Each row is a point. The ring and each string are closed loops that go straight from each point to the next, and from the last back to the first. Before rounding, they use only three directions, however many columns there are. How many times does the string pass through the ring? Passing back the other way cancels.
In the rows, 128 means zero.

Ring (7 x 4):
[[184 154 155 119]
 [179 177 109 157]
 [139 175  80 170]
 [ 84 157  83 144]
 [ 67 136 121 101]
 [ 91 122 157  81]
 [161 134 173  97]]
String:
[[ 53 154 125  70]
 [ 34 147 105  89]
 [ 43 155  86 114]
 [ 85 188  93 105]
 [117 159 112 126]
 [107 136  87 173]
 [ 96 156  53 194]
 [ 94 181  49 175]
 [ 98 140  71 184]
 [112 133 106 153]
 [ 90 125  96 159]
 [ 58 114  94 150]
 [ 37 118 107 115]
 [ 36 155 125  58]
 [ 32 123 143  59]
 [ 61  90 147 102]
 [ 97 119 136 116]
 [ 96 148 131  97]]
Times through: 0

Ring (8 x 8):
[[221 163 125  66 165  86  83 123]
 [165 173 144  75 183 136 107 113]
 [111 172 136  96 177 169 121 127]
 [ 66 166 114 121 157 188 128 151]
 [ 67 146 102 138 133 174 139 155]
 [117 128 111 132 123 135 145 133]
 [180 127 117 109 128  95 128 120]
 [221 148 117  78 147  76  92 125]]
String (11 x 8):
[[172 167  95  85 150 110  76 160]
 [227 181 103  53 169  82  49 152]
 [221 183 150  46 197 105  81 106]
 [133 190 103  79 174 150  72 166]
 [131 165 110  98 156 142 102 149]
 [139 153 151  98 169 147 140 101]
 [143 168 179  80 199 163 143  78]
 [172 187 131  64 188 133  82 132]
 [248 186 130  37 190  81  55 125]
 [226 143 158  73 167  87 123  80]
 [162 150 127  96 154 121 118 121]]
Times through: 0

Ring (6 x 9):
[[175 102 117 108  82 146 134 136 113]
 [144 135 121 111 102 180 140 149  78]
 [106 162 131 125 146 182 144 147  98]
 [ 90 161 146 138 181 140 141 121 183]
 [118 135 143 133 159 116 136 111 205]
 [165  99 126 118 105 116 132 119 170]]
String, 16 rows:
[[142 124 109 124 112 174 141 157  66]
 [138 110 104 139 129 150 141 151  93]
 [136 138 128 115 117 165 139 139 112]
 [134 164 137  96 100 202 141 147  75]
 [114 189 145  95 113 221 144 150  66]
 [100 192 151 105 137 204 144 141 101]
 [ 68 197 146 132 184 191 148 142 119]
 [ 86 137 116 166 197 135 145 142 144]
 [111 133 124 144 163 137 141 134 148]
 [110 161 146 120 147 158 140 126 155]
 [ 75 208 170 113 173 179 144 119 171]
 [ 64 190 148 141 198 170 147 133 151]
 [101 136 117 153 174 145 144 143 129]
 [122 136 126 130 142 151 140 137 130]
 [121 180 148  95 112 203 142 140  94]
 [135 178 140  84  85 228 143 154  44]]
Times through: 3
String (19 x 9):
[[119 144 131 127 142 155 140 135 132]
 [116 156 140 119 141 161 140 131 140]
 [112 120 114 154 169 129 141 138 144]
 [ 84 140 125 164 203 124 144 131 174]
 [ 74 170 155 146 205 126 142 110 221]
 [100 167 163 122 168 131 137 103 222]
 [112 138 154 133 170  99 134  97 249]
 [131  95 116 155 163  91 136 120 195]
 [134 112 120 138 142 124 137 130 155]
 [140 128 133 118 122 140 136 125 152]
 [167 120 139  97  87 140 131 118 158]
 [178 121 140  86  68 152 131 121 140]
 [150 125 130 112 107 150 136 131 132]
 [144 106 111 135 126 135 138 140 124]
 [161  99 102 126 100 152 138 152  82]
 [162 132 116  97  72 200 140 159  38]
 [140 168 133  88  83 223 142 157  39]
 [117 141 114 133 139 177 144 156  77]
 [114 119 106 155 163 141 143 149 114]]
Times through: 0

Ring, 10 rows:
[[145 117  97 124 130 130 136 137 125 118 132]
 [118 113 109 130 141 105 121 153  80 121 112]
 [100 130 134 122 143  91 103 160  64 123 106]
 [ 94 136 147 117 142  91 101 157  73 127 110]
 [ 95 125 152 118 134 114 124 137 124 137 129]
 [105 117 147 119 128 134 141 122 162 141 144]
 [135 128 138 110 115 159 152 106 209 137 166]
 [161 153 130  97 108 164 140 106 218 125 173]
 [170 157 119  97 109 159 133 114 200 117 167]
 [163 138 104 110 119 146 135 125 164 116 151]]
String (27 x 11):
[[150 186 153  83 110 141 107 122 184 119 162]
 [142 135 127 109 118 148 140 118 182 128 156]
 [159 115 110 116 112 174 168 100 226 132 173]
 [193 182 125  80  96 179 134  98 249 115 190]
 [200 224 141  60  92 165 101 109 230 103 187]
 [167 196 142  78 108 142 101 124 180 111 162]
 [159 171 134  91 112 146 117 121 182 117 160]
 [167 183 138  83 107 152 115 116 198 115 168]
 [142 161 138  98 119 134 116 129 159 121 149]
 [134 103 115 125 122 155 162 112 187 136 155]
 [135  99 122 124 117 170 175  99 222 143 169]
 [124 108 126 123 124 148 155 116 178 138 151]
 [124 135 139 111 124 134 131 126 157 131 145]
 [125 160 150  99 124 122 109 135 141 124 141]
 [111  97 123 132 133 132 151 128 143 138 135]
 [ 75 100 149 133 143 105 132 143 101 144 117]
 [ 77 164 177 104 142  77  77 164  61 127 106]
 [ 92 171 169 100 138  82  76 162  69 122 111]
 [ 73 139 162 118 148  75  89 167  48 130  98]
 [ 69 145 168 115 149  70  83 170  41 129  96]
 [ 84 181 181  96 140  73  65 168  56 122 106]
 [112 178 164  93 129 101  85 150 105 120 127]
 [112 135 143 113 130 119 120 137 129 130 133]
 [101 148 164 105 129 116 112 135 136 134 136]
 [ 97 115 158 118 126 140 148 115 180 148 151]
 [110  82 135 132 122 166 183  97 220 154 165]
 [141 152 152  96 108 164 142 101 228 135 176]]
Times through: 2
